Rows are points. The ring and each string are closed loops that go straight from each point to the next, and from the last back to the first. Before rounding, they use only three directions, however many columns there are. Count how often each string passes through the ring. Passing back the other way cancels.
In the rows, 128 means zero.

Ring (7 x 4):
[[164 127 113 143]
 [145 176 127 125]
 [111 189 147 121]
 [ 60 168 166 132]
 [ 42 125 154 149]
 [ 69  85 131 163]
 [132  84 117 161]]
String (9 x 4):
[[ 10  90 129 164]
 [ 31  77 112 168]
 [ 58  53 130 176]
 [ 89  71 152 168]
 [102 105 162 154]
 [ 86 109 137 153]
 [ 90 118 151 150]
 [ 65 103 182 157]
 [ 31  99 172 160]]
Times through: 0
String (19 x 4):
[[128 137 116 140]
 [143 132 149 142]
 [185 141 142 137]
 [193 153 103 131]
 [159 152  83 133]
 [119 142 100 139]
 [122 131 140 143]
 [171 117 149 146]
 [193 105 119 150]
 [174 104  84 151]
 [138 115  70 148]
 [169  86  94 158]
 [173  80 123 160]
 [153  96 147 155]
 [122 120 149 148]
 [114 129 106 144]
 [148 122  72 145]
 [176 123  71 143]
 [150 137  80 139]]
Times through: 1

Ring (10 x 9):
[[230 127 119 114 114  98 115 102 140]
 [214 176 120 102 144  94 112 102 144]
 [176 204 124  99 171 100 110 107 137]
 [133 200 129 107 185 113 110 116 120]
 [106 175 130 120 184 125 113 123 105]
 [ 95 129 129 137 167 136 116 128  92]
 [109  80 126 151 139 141 120 129  87]
 [148  50 125 153 108 135 122 124  94]
 [184  51 123 145  95 125 121 117 107]
 [216  78 121 131  95 111 119 108 124]]
String:
[[228 143 144  98 107  96 113 101 140]
 [186 155 141 104 133 106 112 108 128]
 [183 152 112 120 150 107 114 110 129]
 [182 174  87 125 176 104 114 109 136]
 [148 205  96 118 200 108 111 113 129]
 [130 169  98 132 189 119 114 119 115]
 [ 71 168 127 131 197 136 114 130  92]
 [ 74 130 153 130 162 142 115 132  83]
 [117 116 157 123 135 132 116 124  94]
 [151 104 122 136 135 125 118 119 107]
 [173  52  80 168 126 128 124 119 107]
 [197  14 111 160  78 128 125 117 105]
 [222  51 134 132  71 114 120 109 120]
 [249  89 127 118  82 100 118 101 137]]
Times through: 2
String (8 x 9):
[[235 142  79 127 143  94 116 101 148]
 [197 229 111  93 182  90 108 102 151]
 [111 235 157  88 195 113 106 117 117]
 [ 62 178 163 113 184 137 111 131  87]
 [ 71  79 134 155 150 152 120 136  73]
 [144  27 104 170 111 141 125 126  90]
 [180  96  97 145 133 118 119 115 118]
 [182 118 121 126 129 113 116 112 121]]
Times through: 0

Ring (9 x 12):
[[198 132 110 131 126 125 122 122 121 122 125 139]
 [177 166 101 128 120 117 120 124 124 125 131 148]
 [137 184 105 124 117 113 124 123 126 126 139 155]
 [100 164 130 124 117 119 134 118 125 127 140 153]
 [ 90 139 144 124 121 126 139 114 123 126 139 149]
 [ 87  91 151 120 133 139 146 110 119 120 140 144]
 [113  52 140 117 145 149 146 109 115 114 139 141]
 [154  56 130 121 144 147 139 112 115 114 132 137]
 [188  85 122 128 136 138 130 117 117 118 125 135]]
String (13 x 12):
[[239 112 131 143 123 129 121 122 121 125 109 123]
 [238 134 119 141 120 124 117 125 122 126 112 128]
 [225 152 123 142 115 119 117 125 124 129 113 130]
 [174 135 134 135 120 125 127 120 123 127 122 136]
 [131 126 103 116 134 129 132 118 120 118 144 155]
 [150 144  87 116 132 124 126 121 121 118 143 157]
 [192 157  81 123 128 119 118 126 122 120 135 152]
 [249 149 111 142 118 119 113 127 123 127 111 130]
 [233 119 110 135 128 128 119 124 120 122 117 132]
 [181  96  97 119 141 135 128 119 117 114 135 145]
 [143  96  97 113 143 137 133 116 117 113 144 153]
 [149 112 126 125 130 132 133 117 120 121 132 142]
 [199 110 143 139 123 131 128 119 121 126 114 127]]
Times through: 0

Ring (8 x 14):
[[193 158  96 167 118 152 125 158 105 157 150 127 134  91]
 [161 202 148 164 102 114 119 149 116 106 145 149 142  95]
 [101 201 173 144 101  69 123 136 140  67 127 152 120 101]
 [ 60 165 165 124 111  48 131 127 157  61 113 139  92 108]
 [ 51 100 132 110 128  58 141 124 162  90 109 114  66 114]
 [ 70  69 103 111 138  81 145 129 155 120 113 100  61 114]
 [133  65  61 132 145 131 143 145 131 170 128  93  79 104]
 [178 104  61 153 136 155 136 156 113 181 141 105 107  94]]
String (29 x 14):
[[193 204 170 174  91 133 113 152 101 108 163 155 161 102]
 [190 245 143 181  96 127 113 158 105 111 150 161 163  82]
 [145 213  95 161 119 109 126 154 127 124 123 141 125  74]
 [135 157 123 148 117 108 129 145 128 118 133 131 114  98]
 [157 156 159 154 103 118 122 144 116 109 152 138 132 111]
 [197 195 176 174  89 137 113 152  99 109 167 154 163 107]
 [214 229 144 186  95 147 112 161  94 125 161 157 170  87]
 [174 207  96 169 116 129 123 158 114 137 136 140 136  77]
 [149 169 100 155 121 118 129 151 124 133 132 130 118  88]
 [147 131 134 147 114 119 128 143 122 123 144 126 116 110]
 [223 148 124 175 107 170 120 159  90 157 170 132 152 104]
 [227 170  70 181 122 177 124 168  93 183 155 126 146  80]
 [216 169  45 178 131 173 128 170  99 191 144 121 135  72]
 [227 124  77 173 124 184 127 164  91 190 163 115 138  95]
 [200 104 104 160 120 165 128 154 101 168 161 114 127 109]
 [146 127 105 146 124 123 132 146 124 139 137 119 108 101]
 [158 154  51 156 137 134 135 157 123 166 124 116 107  77]
 [202 144  22 169 142 170 134 168 106 203 136 109 118  71]
 [228 116  43 172 135 191 131 168  93 210 155 106 128  86]
 [205 106  91 162 124 170 129 157 100 177 159 112 126 104]
 [153 122 115 147 120 127 131 146 120 138 143 120 112 106]
 [161 155  74 157 129 133 132 155 120 155 131 121 114  84]
 [199 171  58 172 129 158 128 165 106 177 140 123 131  75]
 [233 187  64 186 121 179 122 172  91 185 154 130 151  74]
 [224 177 104 181 111 169 120 164  92 162 162 135 154  89]
 [221 221  84 188 113 162 119 170  95 162 150 143 158  71]
 [163 199  86 165 121 124 126 157 120 140 130 135 127  75]
 [143 160 117 151 117 114 128 147 125 124 135 130 117  96]
 [166 150 165 156 100 125 121 144 112 111 157 138 136 115]]
Times through: 1

Ring, 7 rows:
[[179 160 164 122 137 151 120 124 169 150 147 115 105 146]
 [136 208 195  99 150 116 104 123 170 149 137  97 140 116]
 [ 85 191 195  96 157  96 113 106 149 142 122  98 172  95]
 [ 38 108 166 118 157  97 146  77 108 131 106 120 191  92]
 [ 45  44 129 141 148 118 170  65  91 126 105 141 176 108]
 [108  23  98 157 132 153 175  74 106 129 119 154 131 141]
 [152  59 109 151 129 165 159  93 132 137 133 146 107 154]]
String, 8 rows:
[[173 107 189 147 139 170 137 124 147 159 155 119 102 162]
 [149 122 173 134 141 150 134 114 146 150 142 119 119 144]
 [143 115 123 128 135 142 140  99 147 136 129 132 121 135]
 [128 103  76 124 130 132 147  82 143 122 114 144 129 124]
 [115  86 131 137 139 139 151  90 127 136 124 134 136 131]
 [110  45 164 158 143 156 164  93 108 146 134 135 134 145]
 [131   7 156 176 137 179 176  94 102 149 141 145 115 165]
 [187  38 121 168 124 192 164 105 134 147 149 149  81 179]]
Times through: 0

Ring, 9 rows:
[[194 135 143 100 128 104 136  74 170  78 135 147 126 136]
 [178 156 168  91 134 103 128  70 176  96 149 136 118 133]
 [148 171 177  98 147 118 121  86 168 131 149 121 111 129]
 [103 173 169 117 159 144 124 111 145 171 138 113 113 130]
 [ 63 154 135 150 168 176 137 145 111 201 110 115 123 134]
 [ 78 137 110 165 168 181 137 160 103 197  92 115 124 130]
 [119 121  94 169 162 172 132 161 111 173  82 115 120 124]
 [168 112  93 156 150 149 129 141 131 133  87 124 119 123]
 [194 117 113 127 134 122 135 103 152  93 110 140 124 130]]
String, 31 rows:
[[126 158 148 132 161 147 118 127 143 168 120 108 108 122]
 [127 167 149 143 173 156 101 149 143 194 113  86  92 109]
 [140 154 138 142 165 151 109 142 143 174 110  97 100 113]
 [ 92 145 135 133 153 155 146 118 123 159 119 133 132 141]
 [  7 144 128 147 158 186 174 129  86 194 115 149 156 161]
 [ 27 143 112 172 174 200 148 168  84 224  92 117 133 139]
 [ 85 139 100 189 185 197 115 196  99 231  73  85 103 111]
 [154 141 116 160 169 159 103 163 136 180  91  90  95 105]
 [152 131  96 181 177 173  99 187 124 197  72  80  91  99]
 [105 109  70 193 170 192 133 188  93 194  62 110 121 121]
 [101 108  81 171 155 177 152 155  98 163  79 135 138 138]
 [ 97 125 115 137 143 154 162 112 115 136 111 152 147 151]
 [161 131 115 145 154 145 121 135 140 144 100 115 111 120]
 [204 116  95 158 155 142 108 150 145 134  83 105 101 107]
 [233 103  83 157 147 133 110 145 151 110  78 112 103 106]
 [179 104  97 134 131 129 149 105 139  88 102 153 137 139]
 [145 122 120 123 133 132 154  95 137 103 118 155 141 146]
 [158 115 120 111 122 119 164  75 143  74 125 171 150 154]
 [219 116 125 101 118  97 143  67 170  50 128 160 133 140]
 [233 131 137 105 130  98 119  84 181  74 127 132 111 122]
 [202 143 140 120 146 117 110 108 169 115 120 114 102 115]
 [158 143 140 120 144 128 129 104 152 124 124 129 119 130]
 [133 143 145 111 138 128 147  88 146 115 134 146 134 144]
 [192 152 148 120 151 121 104 114 169 130 123 106  97 112]
 [214 167 173  97 146 100  97  90 192 112 143 105  90 110]
 [211 177 186  92 149  98  91  88 197 119 150  99  85 108]
 [178 163 160 116 155 123 103 112 170 141 130 102  95 112]
 [192 183 182 108 162 116  82 113 187 153 139  82  76 100]
 [121 197 203  93 158 124 110  90 171 163 161 105 100 124]
 [ 71 183 186 102 154 142 139  91 143 168 155 129 126 144]
 [ 90 153 149 120 148 147 148 103 131 151 132 139 135 146]]
Times through: 1

Ring (6 x 14):
[[169 130 143 118 133  86 145 171  78  75 161  52 155 124]
 [154 141 108 110 146  90 163 175  88 105 133  85 151 136]
 [106 118 100 108 126 116 140 140 143 148  91 167 137 131]
 [ 90  78 110 107 103 136 101 104 178 164  89 205 124 114]
 [115  58 115 104 102 133  86 100 168 151 120 178 122 103]
 [157  94 143 115 117 103 113 141 109  94 159  87 142 110]]
String:
[[111  63  92  99 111 135  96 104 170 167 108 192 119 109]
 [122  89 117 108 114 120 112 124 144 136 119 151 132 115]
 [117  90 137 115 105 120 106 121 147 125 120 149 135 112]
 [117  68 143 114  95 127  86 106 158 128 128 156 129 102]
 [140  37 119 102 101 131  69  96 157 139 151 151 119  92]
 [153  57 113 102 114 120  90 116 135 128 156 125 126 100]
 [151  81 110 104 123 112 111 132 124 124 147 118 132 111]
 [138 105 131 113 119 107 124 141 121 111 134 115 141 118]
 [149 119 157 122 117  97 129 153 101  82 149  79 151 119]
 [142 114 136 116 122 102 131 149 111 102 137 101 146 121]
 [165 148 172 129 127  79 152 180  69  53 161  35 164 127]
 [185 161 154 124 145  69 170 198  47  49 171  10 168 134]
 [186 143 103 107 158  79 170 190  60  88 162  42 154 135]
 [156 123 102 106 142  96 150 164  97 113 138  94 145 129]
 [141 118 111 109 133 103 141 154 111 118 128 113 143 127]
 [134 136 126 116 131  98 151 162 107 108 120 107 150 132]
 [128 150 109 113 140  97 167 170 106 118 106 117 150 141]
 [119 134  73 101 146 108 163 158 125 153  91 154 139 141]
 [120 105  71  97 136 118 139 138 140 163  99 169 130 130]
 [124  98  92 102 127 118 127 133 140 149 111 157 131 123]
 [113 106 117 111 117 117 126 133 143 136 106 156 137 122]
 [ 89 107 132 117 104 124 119 122 161 141  87 181 136 122]
 [ 59  84 126 114  89 144  97  93 201 171  63 238 124 115]
 [ 76  49  89  98  96 152  81  80 208 196  78 249 110 106]]
Times through: 4
String (13 x 14):
[[150 128 159 124 120  93 136 160  95  78 148  73 154 122]
 [150 111 130 113 125 101 131 151 106 102 144  94 145 120]
 [172 112 118 109 137  93 137 162  87  95 162  69 146 121]
 [155 110 111 107 134 101 136 154 104 112 143  97 142 122]
 [142 117 122 112 128 102 137 152 110 110 133 106 144 124]
 [160 123  88 102 149  96 154 167  94 120 137  95 143 132]
 [162 147  71 100 165  88 180 186  80 123 128  88 148 144]
 [146 161  94 109 155  87 183 186  85 113 116  93 154 147]
 [133 150 132 120 133  93 161 170  99  99 118  98 155 137]
 [139 112 109 108 130 106 136 149 117 122 127 119 140 125]
 [167 130  97 105 150  91 159 174  84 108 145  78 147 132]
 [194 152 126 115 155  70 172 198  45  64 174  14 162 135]
 [172 146 165 127 131  78 153 181  65  54 167  29 163 127]]
Times through: 2

Ring (10 x 14):
[[161 189 129 129 172 119 177 158 135 115 137 161 120 137]
 [149 210 141 141 177 132 153 171 115 130 117 140 126 150]
 [125 223 154 153 166 144 113 183  98 147  81 114 134 169]
 [107 212 160 156 153 131  84 184 112 149  69 110 136 167]
 [ 97 186 160 151 136 109  70 178 140 143  71 120 135 156]
 [ 98 160 146 137 117 100  85 161 158 132  77 137 131 150]
 [115 143 119 115  99 115 139 135 156 119  86 158 126 155]
 [135 141 101 103  99 130 182 121 147 111  98 171 122 159]
 [155 149  99 102 120 129 207 123 146 104 122 180 118 149]
 [163 162 109 111 146 119 202 136 147 104 139 179 117 137]]
String:
[[ 88 224 169 165 143 145  56 192  95 164  39  89 143 185]
 [ 83 178 166 154 126  99  46 180 150 145  61 116 136 154]
 [ 97 159 134 129  99 122 102 150 143 134  61 136 132 167]
 [123 164 119 119 110 136 151 140 131 125  82 149 127 167]
 [132 165 122 121 125 125 155 144 139 120 100 155 125 155]
 [148 166  96 104 110 160 208 123 114 116  95 164 123 175]
 [178 163  87  96 134 150 249 118 125 101 135 186 115 155]
 [178 173 130 127 193  83 188 158 169  98 180 184 112 103]
 [148 188 149 143 184  90 133 175 156 118 141 154 122 120]
 [132 191 140 137 153 123 134 165 129 129 102 140 127 152]
 [120 226 145 148 148 168 123 174  79 152  60 108 136 189]]
Times through: 1

Ring (9 x 14):
[[179  69  96 133 154 123 128 169 129 138 156  92 140 178]
 [149 120 133 110 125  98 129 167 143 135 133 119 124 149]
 [122 158 155 102 106  93 129 152 143 132 121 145 104 124]
 [ 98 183 178 104  99 106 125 132 142 137 120 162  84 104]
 [ 90 178 193 117 111 136 118 120 145 150 136 153  77 102]
 [110 134 178 142 142 174 112 117 139 163 165 123  88 125]
 [139  89 134 159 164 185 115 121 122 159 179 105 104 152]
 [166  57  92 166 174 178 122 132 107 149 181  95 121 174]
 [184  47  75 156 171 152 127 152 110 141 172  89 137 187]]
String:
[[149 126  90 116 114  85 141 150 109 112 119 152 114 145]
 [127 147 102 121 107  98 140 128 101 113 118 171  94 127]
 [119 151 112 125 109 110 137 119 102 118 123 172  88 122]
 [117 145 170 121 125 133 119 138 145 149 144 130  98 125]
 [ 94 166 249 113 130 157 100 143 190 182 158 106  92 109]
 [ 91 153 222 136 140 185 102 115 161 178 169 117  80 111]
 [122  99 209 155 175 214  95 130 168 194 198  71 103 143]
 [148  83 163 146 168 178 108 148 153 173 183  76 121 160]
 [147  96 137 139 152 152 119 145 136 153 164 102 117 155]
 [169  70  58 157 155 143 135 132  87 125 157 124 119 171]
 [193  47  48 149 162 127 136 159  99 125 158 101 142 191]
 [185  72  85 123 146 100 133 180 129 129 145  97 147 181]]
Times through: 0

Ring:
[[215 163 137 136 109  89 141 154  92  51 101 168 136 172]
 [177 184 103 129 115  87 125 166 114  55 143 166 127 134]
 [121 185  96 119 129 102 102 164 141  86 168 160 124 108]
 [ 60 166 107 107 151 129  80 150 169 139 173 149 127  95]
 [ 43 128 130 102 168 153  80 128 175 193 144 135 139 108]
 [ 87 104 156 110 164 154 101 115 151 193 101 133 149 144]
 [129 103 173 118 151 144 116 115 130 167  78 141 152 170]
 [192 123 179 132 126 118 135 127  99 104  66 157 149 195]]
String:
[[ 67  74 215 108 174 179  90  92 155 223  66 133 160 177]
 [107 105 213 119 151 154  99 109 135 160  72 152 153 187]
 [125 123 193 122 141 139 104 122 129 132  86 157 147 178]
 [151 135 107 119 141 116 128 140 126 137 118 140 140 134]
 [187 112 119 124 139 117 148 130 108 145  84 134 149 158]
 [194  99 186 130 135 129 142 115  98 135  46 147 157 203]
 [176  93 235 131 136 142 127 104 101 133  29 157 160 227]
 [173 102 135 122 145 127 142 122 113 160  76 133 152 164]
 [161 109  95 117 150 123 142 130 123 173 101 124 148 134]
 [104  74 180 111 169 165 113  99 141 218  65 126 160 169]
 [ 61  92 204 108 169 172  84 102 159 205  85 139 154 165]
 [ 40 109 212 107 167 172  69 107 167 190 100 148 149 160]
 [ 56 124 184 109 160 158  76 119 163 171 116 149 143 147]
 [ 47 126 174 107 163 158  74 121 168 177 124 147 142 137]
 [117 141 132 116 144 126 107 138 139 136 125 148 138 135]
 [ 98 130  98 109 158 133 108 136 152 175 138 131 139 109]
 [ 94 134 145 113 151 138  97 131 149 153 123 146 140 136]
 [ 67 128 196 113 154 154  78 120 156 155 109 155 143 157]
 [ 39  88 198 104 177 179  77  99 170 224  92 134 154 154]]
Times through: 1

Ring (10 x 14):
[[ 56  91  91 101 138 174 135 128 146 117 148 122 144 143]
 [ 67  64  97  82 136 155 118 121 130 114 147 125 163 137]
 [100  50 125  69 135 127  98 106 114 112 143 132 174 133]
 [141  66 162  72 135 105  88  96 109 111 135 139 168 132]
 [175 103 190  88 133  95  93 102 118 112 123 141 150 130]
 [186 143 198 110 131 100 109 123 136 115 114 137 130 129]
 [175 172 188 129 130 118 128 141 154 118 111 131 112 130]
 [146 185 166 142 132 145 146 149 168 120 117 126 101 137]
 [ 95 168 129 140 137 178 157 143 172 121 132 122 101 146]
 [ 71 142 108 129 138 186 155 137 166 120 140 121 113 148]]
String:
[[130 111 150 100 133 128 116 126 136 115 129 130 143 132]
 [163 107 207  95 149 123  96  41 115 111 141 156 126 160]
 [208 116 231  92 140  86  84  65 112 110 124 154 135 142]
 [207 128 197  97 120  68  96 158 129 114 101 129 154 106]
 [178 133 169 104 118  87 111 179 141 116 103 121 152 104]
 [172 135 151 105 111  83 116 214 148 118  95 111 160  92]
 [150 132 144 108 118 105 122 189 149 117 107 115 151 106]
 [145 148 168 120 134 134 127 126 149 117 124 132 120 138]
 [142 181 203 143 155 173 139  48 154 117 143 153  72 179]
 [162 234 191 169 136 160 163 140 185 123 113 130  66 149]
 [143 222 152 163 123 151 168 201 192 124 103 112  89 124]
 [128 166 116 131 112 127 149 236 175 122 100 101 137 100]
 [112 145 139 124 135 156 140 136 157 118 130 126 118 140]
 [ 96 148 157 130 153 188 142  64 153 117 151 143  92 175]
 [ 46 174 117 154 155 234 176  86 179 122 158 133  71 183]
 [ 31 148  70 139 136 212 174 165 182 123 143 110 110 147]
 [ 68 115  74 111 121 157 147 205 163 120 125 103 153 114]
 [ 39  98  59 106 128 177 149 181 160 120 139 106 152 126]
 [ 74  86  68  92 114 133 132 220 151 118 120  99 179  99]
 [ 78  75  70  85 114 126 125 216 145 117 121 101 186  98]
 [ 63  49  58  72 116 128 118 206 135 116 128 102 199  99]
 [102  83 107  87 123 124 116 170 136 116 126 115 171 113]
 [109 102 142  99 139 146 118 104 134 115 140 134 139 144]
 [ 87  56 145  77 154 160 101  31 110 110 165 151 145 169]
 [102  27 137  55 142 123  83  68  98 109 153 142 180 143]
 [126  25 146  50 135  99  74  87  94 108 142 139 192 129]
 [153  42 133  53 113  62  78 178 107 111 112 118 212  89]
 [147  86 130  80 113  83 102 197 130 115 107 113 185  93]]
Times through: 4

Ring, 9 rows:
[[186 163 137 155 134  75 118  97 113 117 105  52 153  92]
 [152 202 127 157 145  89 122 116 128 120 122  76 157 109]
 [118 195 113 154 151 123 121 141 131 120 144 116 149 120]
 [ 97 170 107 153 151 157 127 163 129 124 152 153 139 126]
 [ 91 145 110 157 145 178 139 174 127 130 142 175 129 129]
 [106 115 123 163 134 182 153 172 122 138 117 177 122 124]
 [137  88 132 161 126 166 149 153 110 135 103 152 121 109]
 [183  77 137 151 122 123 125 117  94 121 101  96 129  86]
 [197 115 138 150 127  88 115  98  99 116 102  60 143  83]]
String, 31 rows:
[[108  87 109 148 138 189 128 171 108 124 145 177 119 114]
 [102  83 117 157 133 201 147 180 113 135 127 193 114 121]
 [102 110 137 177 125 196 184 181 129 154  86 195 115 132]
 [123 140 144 179 126 160 179 159 132 151  76 157 127 126]
 [140 129 133 162 131 142 145 143 118 133 104 130 132 111]
 [151  86 121 147 132 147 119 138  99 119 128 126 127  97]
 [168  39 124 142 124 153 114 133  84 117 123 125 119  85]
 [189  22 134 144 117 143 117 122  78 117 107 110 118  76]
 [201  55 150 157 112 119 136 110  90 127  76  89 125  80]
 [162 143 145 168 126 115 152 125 120 136  83 101 139 106]
 [161 120 129 153 132 122 125 125 108 122 114 102 137  98]
 [182  77 120 136 132 116  94 112  86 105 136  85 134  79]
 [212  84 131 138 127  84  92  88  83 104 119  48 141  69]
 [220 128 144 149 126  58 107  77  97 111  96  25 151  74]
 [208 128 133 143 132  67  96  84  95 106 117  35 151  75]
 [182 128 123 142 137  92  98 103 100 107 131  65 146  85]
 [154 144 127 153 137 116 123 125 114 121 120  98 142 103]
 [149 164 131 160 137 113 135 127 123 127 110 100 144 109]
 [158 150 119 146 142 105 106 118 110 112 137  85 147  98]
 [155 182 116 145 148  91 100 113 117 109 145  73 155 101]
 [139 225 118 154 153  87 115 119 134 116 138  77 161 114]
 [121 249 127 169 151  99 143 133 149 131 118  98 160 130]
 [120 220 132 172 144 116 153 141 145 137 107 115 151 130]
 [130 161 121 156 142 131 129 141 123 124 129 120 142 114]
 [129 125 104 140 147 144 101 143 107 110 161 127 137 105]
 [ 96 137  89 135 157 167  96 164 113 108 189 157 135 117]
 [ 61 173  92 150 160 188 126 189 135 124 176 191 134 140]
 [ 84 180 116 166 147 170 153 176 140 137 131 173 135 138]
 [113 173 130 169 139 147 157 156 136 139 107 145 137 128]
 [106 160 126 167 139 160 156 163 133 139 113 158 133 129]
 [132 129 121 154 138 146 130 146 115 125 126 133 133 111]]
Times through: 4

Ring (7 x 14):
[[ 82  93 103  87 139  66 113 181 112 116 110  85 157  94]
 [107 139  91 130 165 104  86 183  78 148 161 109 115 117]
 [141 161 107 158 154 149  99 143  78 165 190 145  88 145]
 [165 137 120 146 131 189 133  80 103 126 169 141 128 184]
 [158 101 141 119  98 177 166  56 137 102 132 134 158 178]
 [132  85 164 102  72 123 179  84 159 122 113 142 142 128]
 [ 99  81 148  89  89  75 157 138 148 129 104 121 141  92]]
String:
[[ 80 121  57 104 195  81  64 213  65 114 136  61 158 111]
 [100 139  67 125 189 106  68 195  63 131 158  86 134 125]
 [121 169  88 157 178 123  72 187  59 173 194 129  82 125]
 [140 178 114 172 153 139  91 161  71 194 208 163  55 130]
 [134 137 129 139 124 132 125 131 106 157 165 147  99 131]
 [136 127 110 129 139 147 120 120 100 126 153 121 135 153]
 [159 147 101 150 154 187 112 101  84 127 177 130 128 184]
 [182 166 107 172 153 219 114  79  78 139 200 151 109 205]
 [176 161 120 169 138 203 123  83  89 149 196 161  99 189]
 [186 162 104 169 154 229 116  69  79 128 196 146 121 216]
 [150 127  97 131 152 180 118  97  93 103 155 110 157 185]
 [163 150  94 152 161 197 108  97  79 121 180 126 134 195]
 [166 178 107 177 157 189 100 116  70 167 211 159  80 176]
 [157 193 125 190 146 160  98 144  71 210 227 187  33 140]
 [134 153 120 151 139 132 109 147  90 170 181 150  84 129]
 [123 129 109 128 143 126 112 144  97 137 154 121 124 134]
 [102 131  68 119 185 111  76 183  69 119 150  81 147 132]
 [105 114  92 109 156 108 102 161  94 116 135  92 151 127]
 [114 115 116 115 132 110 121 146 109 132 139 116 132 122]
 [ 96 117 120 113 129  76 115 177 109 152 138 120 113  90]
 [ 69  88 101  81 141  48 108 198 112 118 103  78 157  79]
 [ 82  97 128  95 116  52 126 183 124 145 117 112 125  73]
 [109 110 135 113 111  92 134 149 123 147 134 131 117 102]
 [103  94 117  96 124  95 130 145 121 114 115 101 155 115]
 [ 79  71 108  70 127  64 128 166 127  95  87  74 182  96]
 [ 67  67 107  64 128  45 124 182 128  98  81  68 182  81]
 [ 78  92 122  88 121  51 124 184 124 134 110 102 137  75]
 [ 97 111 127 109 120  75 123 170 117 151 133 123 115  89]
 [106 107 110 106 135 101 119 152 109 123 129 104 144 118]
 [ 96 103  86  97 159  97 101 168  96 104 121  77 167 122]]
Times through: 3
